Each row of a before or after table is a point. The points were changed in one or more steps. Then noise was added and the rows were shuffled. The steps act on columns, c1 being the first. What was done? A step turns or swaps two columns, mirrors them in a line or flattens them onto one, adds a multiple of one to another, or multiplies or shifts one. Angles are multiples of 10 degrees, from the lower column toward the higher: turns from -170 to 170, lines from 10 to 170 but not 90. Use the fewest steps. Two steps may share a column if one is a turn and the other turns, adds or multiplies; they go together, in the order done. Otherwise the lowest column goes first.
(in the rows, 128 means zero)

Before, 11 rows:
[[102 174 114]
 [114 169 137]
 [121 152 183]
 [114 164 165]
 [103 171 119]
 [101 164 129]
 [108  32 106]
 [196 166 116]
 [124 167 105]
 [140 173 104]
 [128 144 119]]
After (11 x 3):
[[154 158 206]
 [ 30 116 152]
 [158 145 144]
 [143 129 164]
 [160 167 159]
 [161 150 180]
 [148 142 223]
 [187  73 159]
 [160 166 152]
 [172 136 149]
 [155 165 171]]
Steps: turn c1 and c2 by -70 degrees; shift c3 by 40

Before:
[[105 134 150 103 115 129]
 [123 127 119 113  79 119]
 [123 133 115 195 140 123]
 [121 127 106 137 120 117]
 [122 117 129 157 112 123]
 [136 119 113 103 137 147]
 [129 121 137 110 129  71]
 [147 141 135 107 137 141]
 [132 143 109 118 133 141]]
After (9 x 6):
[[131 123  95  92 120 149]
 [126 132 120 129 206 123]
 [126 128 117 152 123 117]
 [126 120 134 185 131 123]
 [136 137 122  95 123 140]
 [129 122 194 117 114  72]
 [130 139  96 110 127 141]
 [120 133 149 149  86 128]
 [127 126 128 248  41 120]]
Steps: multiply c1 by 0.4; multiply c2 by 0.7; add -1 times c6 to c3; multiply c5 by 3; turn c4 and c5 by 60 degrees

Before:
[[119  95 129 156 137 152 118 123 108]
 [144 135 134 131 112 136 144 132 139]
 [ 90 146 155 139 131 129 132 132 135]
 [147 142 122 116 113 102 147 160 100]
 [132 111 108  94 123  99 136 152 111]
 [146 110 128 139 132 126  90 114 111]
 [132 147 141 143 120 108 153 114 138]
 [148 137 100 160 119 125 101 117 111]
 [134 124 114 131 135 156 113 101 103]
 [107 120 132 150 161 158 120 127 147]
 [124 125 158 146 181 168 135 123 134]
 [143 137 128 114 100 114 124 148 118]]
After, 12 rows:
[[144 136 133 129 110 150 143 135 145]
 [128 104 161 145 176 252 131 118 141]
 [148 130 103 161 112 123 101 105 120]
 [120 101 128 153 121 198 117 122 119]
 [137 117 114 133 133 208 113  78 112]
 [104 118 133 145 157 216 122 121 159]
 [148 141 133 117  96  87 126 169 131]
 [143  98 124 140 119 127  88  99 122]
 [126 118 108  92 110  39 136 173 120]
 [142 138 121 113 114  53 148 193 109]
 [ 91 162 155 140 156 131 132 137 147]
 [131 149 139 144 127  68 158  96 149]]
Steps: add -0.7 times c1 to c2; turn c2 and c5 by 30 degrees; multiply c6 by 3; multiply c8 by 2; shift c9 by 10

Before, 13 rows:
[[131 174 180 143 160  90 117 138 116 178 153  95]
 [144 136 125 141 130 128 141 120 146 148 174  65]
 [ 72 173 150 146 117 146 152 118 116 109 129  72]
 [150 171 171 136 155 153 113 131 133 106 121 105]
 [135 143 172 142 122 130 195 125 127  92 137 141]
 [100 174  67 128 145 101 213 121 159 113 118 121]
 [134 128 183 135 136 143 127 153 208 141 125 139]
 [126 141 120 144 158 116 126 136 124 127 197 129]
 [109 142 133  39 141 125 145 248 150  93 113 145]
 [135   7 174 149 199 134 116 115 114 130 132 142]
 [121 152 137 164 126 109 126 154 116  99 124  89]
 [137 156 148 144 113 120 132 118 121 184 117 143]
 [133 146 174 106 117 121 120 111 194  90 115 122]]
After:
[[120 123 194 127 119 128 130 106 174 170 132 117]
 [117  83 121 129 125 125 150 113 149  86 130 129]
 [ 95  68 115 128 133 144  81 153 180  96 137 124]
 [130 241 114 128 133 119  82 122 175  85 141 185]
 [116 115 116 128 136 143 106 142 137 163 105  97]
 [135 126 150 128 144 146 135 194 132 166  27 150]
 [119 112 146 129 153 113  95 158 125 113 164  82]
 [128 127 127 128 185 121 162 133 173 166 136 134]
 [118 116 124 128 135 136 107 187 120 133 166 148]
 [138  95 133 129 127  98  89 124 172 164 120 128]
 [171  93 115 127 159 168 108 121 150 161 137  79]
 [139 124 207 128 127 114 128 143 182 114 106 142]
 [120  91 158 129 214 165 140 116  67 159 128 133]]
Steps: turn c1 and c6 by -120 degrees; turn c2 and c10 by 160 degrees; swap c3 and c9; multiply c4 by 0; turn c5 and c12 by 40 degrees; turn c5 and c7 by -70 degrees; turn c8 and c11 by -50 degrees

Before:
[[132  86  98 118 114 138 133  96 149 147 121  61 109 112 165 115 112 143
  128 183]
 [157 167 139 141 140 117  85 161 131 102 108 176 163 115 117 105 141 164
  143 130]
 [113  84 136 127 170 121 131 141 106 167 187  74 135 131 144 124 147 147
  108 182]
 [114  77 117 120 161 149 132 146 101 162 104  55 106 114 142 145 139 163
  193 107]
 [186 132 139 121  98  89 165 159 155  69 159 140 140 244  75  98 177 194
  104 187]
 [116  74  66 117 135 116 129 149 124 150 141  70 127 109 137 129 163  78
  144 123]
 [ 99  43  67  96 170 160 129 109 104 165 137  87 158 146 161  81 119 134
  155 133]
 [171  66  51 126 179 112 124 116  92 183 119  59 124 142 140 124 136 154
  101 141]
 [171 222 119 126 168 118  82 138 162 124 163 162 120 144 141 127 139 146
  226 117]
 [129 189  94 164 149 164 110 176 155 138 123 175 106 161 153 124 173 163
  156 137]
 [143 197 136 127 143 108 134 100 131  47 143 138 118 204  82  80 212 186
   84 143]
 [151  40 101 112 192 125 175 116 110 154 116 110 106  94 186 128 163 119
  167 155]
 [140  82 101  95 140 137 164 132 106 163 142  58 155 130 211 136 126 135
  106 102]
 [138 160 150 144 146  77 122 149 139  77 133 151  86 229 108  79 125 150
   88 132]]
After, 14 rows:
[[141 194 138 120 149 145  80 115 130  46 138 186 120 201 130 139 215  82
  141 145]
 [114  85 137 129 162 137 130 150 107 161 191 158 130 133 154 135 149 175
  135 188]
 [127 188  90 164 134 113 128 163 157 135 125 112 109 167 170 110 174  82
  137 143]
 [138 156 151 140 138 155  81 143 143  75 131 145  86 234 129 117 127  92
  112 129]
 [130  84  98 114 120 119 117  97 153 148 121 150 110 111 170 133 109 189
  140 186]
 [175  63  50 127 178 139 127 134  92 177 123 170 127 143 154 119 134 182
  135 144]
 [108  82 122 119 152 100 144 150 102 166 101 176 108 113 164 130 139 181
   99 103]
 [119  70  70 117 131 126 128 139 125 155 145 117 138 110  95 134 161 194
  112 125]
 [156 166 138 137 128 129 108 157 130  99 109 135 156 116 146  88 138  67
  111 131]
 [151  41 102 116 189 114 130 141 104 157 111 104 109  90 169 175 163 167
  103 154]
 [188 128 141 119  88 148 101 135 160  70 153 195 138 245 124 168 179  78
  112 184]
 [ 98  45  67  95 174 113  84 127 109 164 135 133 157 141 163 132 116 172
  135 134]
 [140  88 100  98 133 132 140 135 105 160 141 123 153 132 193 164 128 211
  156  97]
 [171 222 120 124 164 103 128 149 163 120 164 119 126 143 149  77 135  98
   62 120]]
Steps: multiply c8 by 0.7; turn c5 and c8 by 20 degrees; turn c6 and c19 by 130 degrees; multiply c6 by 0.4; swap c7 and c16; turn c15 and c18 by -40 degrees; turn c12 and c18 by -120 degrees

Before, 10 rows:
[[136 171 125 176  83 107 182  91  88 127 175 151 100 184 102 111 113 127
  134 113 117 117  98 118 160 118 153 147 162  97 168 178]
 [118 126 179 108 151 114 168 181 167  97 155 130 144 166 114 127 189 103
   96 159 169 143 193 113 130 136  86  99 102 105 105 109]
 [ 94  95 123 134 123 121 129 106  69  96 145 165 129 192 193 175 124  82
  150 121 121 139 123  99 175 105 140 103  87 137 163  99]
 [112 150 184  78 170 150 148 181 108 166 166 178 149 117  98 169 161 111
  168 182 192 184 190 139  75  95 175  76 185  87 114 119]
 [161 147  88  93 129 108  96 151 166 151 186 107  65 144 133 158 141  77
  162 161 151  99 207 164 148 182 158 139  81  72 159 129]
 [187 153 170  95 134 119 163 119 142 109 169 102 146 135 101 121 102 108
  141 121 114 139 132 108  82  95 106 144  82 106 191  84]
 [ 94 177  95 119  95 105 175 145  98  66  99 118 140  97 108 181 205 135
   78 143  95  75  93  99 148 194 111  78 102  83 158 126]
 [137 159 157 128 159 132 114 100  96  93  81 133 122 152 209  74 136 177
  139 119 177 107 106 163  82 145 110 105 125 135 102 129]
 [174  93 141 131 147 117 135 105 139 135 133 149  61 104 117 123 209  88
  147 175 197 126 130 123  63 164 134  70 167 165 135  72]
 [101  92 155 146 170 120 165 141 166 139 170 191 153 149 129 145 107  89
   70 158 101 159 170 103 156 114 182 114 136 137 168 146]]
After, 10 rows:
[[117 135 174 105 151 113 153 183 166 154 157 128 123 169 140 129 189 107
   95 162 168 139 193 135 124 138  89  96  99 120  86 109]
 [162 109  82  95 130 106 180 153 164 149 186 106  48 112 137 159 142  78
  165 156 147 102 205 163 149 184 164 138  80 107 168 128]
 [103 157 153 147 169 119 146 140 169 151 170 188 134 124 103 144 111  87
   73 155 103 161 172 147 155 115 181 112 131 181 122 148]
 [135 115 126 176  80 110 188  88  89 179 172 152  83 148 171 108 112 127
  136 114 118 116  99  77 166 115 153 150 160 170 113 179]
 [190 124 174  94 130 121 182 116 146 129 169 101 121 144 164 120 101 106
  139 120 112 141 132 111  82  96 105 147  83 179 145  85]
 [112 131 185  78 168 153 165 183 110 131 170 185 132  88 164 171 164 109
  169 184 192 183 193 179  72  96 175  73 185 110  99 120]
 [ 91 112 117 136 123 117 134 105  70 178 146 163 108 181  57 172 121  85
  150 120 120 139 123  91 179 102 142 101  85 157 154 105]
 [134  52 156 129 159 130 106 101  93 141  81 136 103 168  89  77 139 182
  142 117 182 107 108 190  80 145 113 103 121 106 120 131]
 [178 163 140 132 149 112 102 108 143 110 135 148  38 116 112 123 207  86
  147 177 194 124 127 145  64 162 133  71 165 154 126  72]
 [ 93 102  96 120  94 104 193 146  94  75 101 117 120 177 177 180 208 135
   81 146  99  81  91  65 147 190 112  78 101 153 115 126]]
Steps: turn c2 and c15 by 140 degrees; add 1 times c5 to c24; turn c7 and c31 by -50 degrees; turn c7 and c30 by 60 degrees; turn c10 and c14 by -70 degrees; shift c13 by -20

Before:
[[132 110  95 134 106 122 129 148 132 145 154 102 129 140 103 106  86 111
  112  94 128 123 127 112 157 115 147 160 132 136 145 143 128 135 124 104
  111 138 141 115 159 149 126 129 149 139 116 119 110 124 131 124 129 119
  129 128 142 145 118 139 119 144 148 100]
 [143 107 138 143 138 144 162 120 135 128 156 142 121 132 126 137 133 141
  107 132 122 107 119 139 158 148 133 147 130 140 116 106 167 105 135 110
  112 120 140 129 140 115 191 130 145 128 101 120 110 128 122 130 129 117
  136 145 144 115 148  69 111 136 138 111]
 [101 183 146 139  96 110 155 139 117 146 153 111 132 144 139 138 138 137
  123 140 158 117 123  76 136 144 119 142  97 131 132 110 139 136 121 148
  110  99 125 115 149 137 114  97 152 164 143 111 112 146 140 122 152 135
  150 107 144 116 113 141 118 100 147 120]
 [148 147 124 145  92 103 131 119 102 128 158 144 105 126 140 110 138 118
  112 136 113 135 125 145 118 142 120 136 102 120 134 107 158 119 136 120
  121  85 138 154 120 146 104 101 136 124 137 120 249 124 135 172 131 117
  148 163 136 114 164 143 104 134 144 119]
 [ 83 141 130 129  98 114 152 136 128 144 128 101 133 104 117 134 130 108
  119 135 129 118 120 160 101 128 125 133 118 120 118 113 141 127 185  99
  131 144 139 106 157 147 104 139 150 113 100 124 114 120 145 126 137 139
  131 114 142 127 115 129 148 126 148  88]
 [140 125 132 161 139 114 155 117 141 120 158 125 117 139 139 121 140 109
  163 136 118  94 135 158 149 129 144 151 128 136 126 149 157 124 116  98
  114 147 137 121 132 146  99  83 124 117 102 107 122 142 149 127 131 149
  144 110 123 115 116 109 109 143 144 102]
 [129 104 128 127 113 106 141 125 127 123 155 113 135 126 139 127 130 110
  157 139 123 142 169 155  91 104 111 121 119  53 128 128 131 107 124 104
  150 147 135 123 152 139 123 112 144 117 118 132 111 125 120 141 165 115
  140 124 136 145 130 126 117 138 130 113]
 [128 107 109 168 127 121 163 128 126 134 104 113 109 131 123 132 121 118
  104 137 117 137 134 161 142 143 146 151  89 107 126  97 125 133 117 130
  124 138 136 134  93 135 104 116 144 110  95 143 123 156 120 122 128 112
  125 130 141 141 161 122 122 130 121  90]
 [130 106 148 155 121 109  80 124 133 131  23 135 134 131 120 133 140 106
  110 124 133 137 121 126 156  86 126 111 119 105 124 149 146 126 113  97
  135 111 141 111  74 137 103 105 138 143  96 125 128 120 127 149 125 124
  108 136 135 111 121 146 117 126 138 121]
 [139 128 114 156 140 124  84 126 114 146 152 110 111 109 134 123 129 112
  111 146 131 131 130  98 158 131 142 144 106 103 122 140 124 125 132 135
  106 114 107 118 127 138 105 139 129 235 117 117 147 116 121 125 145 112
  146 179 127 155 116 142 114 141 140 115]
 [126 110 104 152 124 119 165 112 138  89 143 143 131 138 131 130 128 104
  116  97 123 136 119 133 118 112 126 156 130 125 129  97 124 123 117 118
  136 120 121 119 157 146 121 128 107 112  94 136 162 126 157 131 129 118
  125 134 128 123 121 138 129 138 141 120]
 [143 116 135 157 139 107 119 128 138 135  98 120 121 128 140 136 127 116
  142 136 112 119 132 152  88 123 137 129 128 147 137 119 155 105 158 171
  125 142 127 113 146 137 108 132 139 131  94 141 135 117 122 123 132 133
  148 113 134 201 135 107 110 129 148  94]]
After (12 x 64):
[[141 125 132 161 145 115 155 117 109 120 158 125 116 138 140 121 139 131
  163 137 118 161 135 157 149 129 143 152 128 137 127 149 158 124 115  98
  114 148 137 122 145 146  99  83 124 117 107 107 122 142 149 127 131 149
  144 110 123 115 116 109 109 143 143 102]
 [129 110  94 134 113 121 129 148 109 145 154 102 129 141 103 106  87 144
  112  94 128 134 127 112 157 116 147 160 132 136 145 143 128 135 124 103
  111 138 141 115 161 149 126 129 149 139 134 119 109 124 131 125 126 120
  129 127 142 145 118 138 119 144 149 100]
 [118 129 114 156 144 124  85 126 131 146 151 109 111 110 134 123 129 145
  111 146 131 133 130  98 158 131 142 144 106 103 125 140 124 125 132 135
  106 115 107 118 133 138 105 139 129 235 118 117 147 117 121 124 146 112
  146 179 127 155 116 142 114 141 140 115]
 [123 116 135 157 142 108 119 128 116 136  98 120 121 128 139 136 127 127
  141 136 112 144 132 152  88 123 136 129 128 147 137 119 155 105 157 171
  125 142 127 113 160 137 108 132 139 131 107 141 134 118 121 123 130 134
  149 113 134 201 135 107 110 129 148  94]
 [122 107 109 168 130 122 163 128 123 135 103 113 109 130 123 132 121 136
  104 136 117 121 134 161 141 143 146 152  89 107 127  97 125 133 117 130
  124 139 136 134 114 136 103 116 143 110  82 143 123 156 120 122 128 112
  125 130 140 141 161 122 122 130 121  89]
 [108 147 124 145  98 103 131 118 134 128 158 144 105 126 140 110 138 161
  112 136 113 136 125 145 118 142 120 136 102 120 134 107 158 119 136 120
  121  85 138 155 116 147 104 101 136 123 131 120 249 124 135 172 130 117
  148 163 136 114 165 143 104 134 144 119]
 [121 106 148 155 129 109  80 124 109 131  22 135 133 131 120 133 140 143
  110 124 134 123 122 126 157  86 126 111 119 105 123 149 146 127 113  97
  135 111 141 111  98 137 103 105 138 143  73 126 128 120 127 149 126 124
  108 137 135 112 121 146 117 126 138 121]
 [168 141 130 130 106 115 152 136 110 144 128 101 133 104 117 134 131 150
  119 135 129 106 120 160 101 128 125 134 118 120 120 113 141 127 185  99
  131 143 138 106 167 147 104 139 150 113 117 124 114 120 144 126 138 138
  131 114 142 127 115 129 148 126 148  87]
 [124 110 104 152 132 119 165 112 105  90 143 142 131 138 131 130 128 140
  116  97 123 120 120 133 118 112 126 156 130 125 129  97 124 123 117 118
  136 120 121 118 171 146 121 128 107 112 113 136 163 125 157 131 129 118
  125 134 128 124 121 139 129 138 141 120]
 [130 108 138 143 133 144 162 120 133 129 156 142 121 132 126 137 133 111
  107 131 123 153 119 139 158 148 133 146 130 139 116 107 167 105 135 110
  112 120 141 129 152 115 191 129 145 128 110 120 110 128 122 130 131 117
  136 145 144 115 148  69 110 135 138 111]
 [118 104 128 127 121 106 142 125 115 123 155 113 135 126 139 127 130 145
  157 138 123 118 169 155  91 104 111 121 119  53 135 128 131 107 124 104
  150 147 135 124 154 139 123 113 144 117 132 131 111 125 120 141 165 114
  140 123 136 145 130 126 117 138 130 113]
 [156 183 146 139  94 110 155 139 134 146 152 111 132 144 138 138 138 137
  124 141 158 119 123  76 136 144 119 142  97 131 136 110 139 136 121 148
  110  99 125 115 139 137 114  97 152 165 151 111 112 146 140 122 151 135
  150 107 144 116 112 141 118 100 147 120]]
Steps: turn c1 and c22 by 140 degrees; turn c5 and c18 by 20 degrees; turn c9 and c18 by -140 degrees; turn c31 and c53 by -10 degrees; turn c41 and c47 by 30 degrees
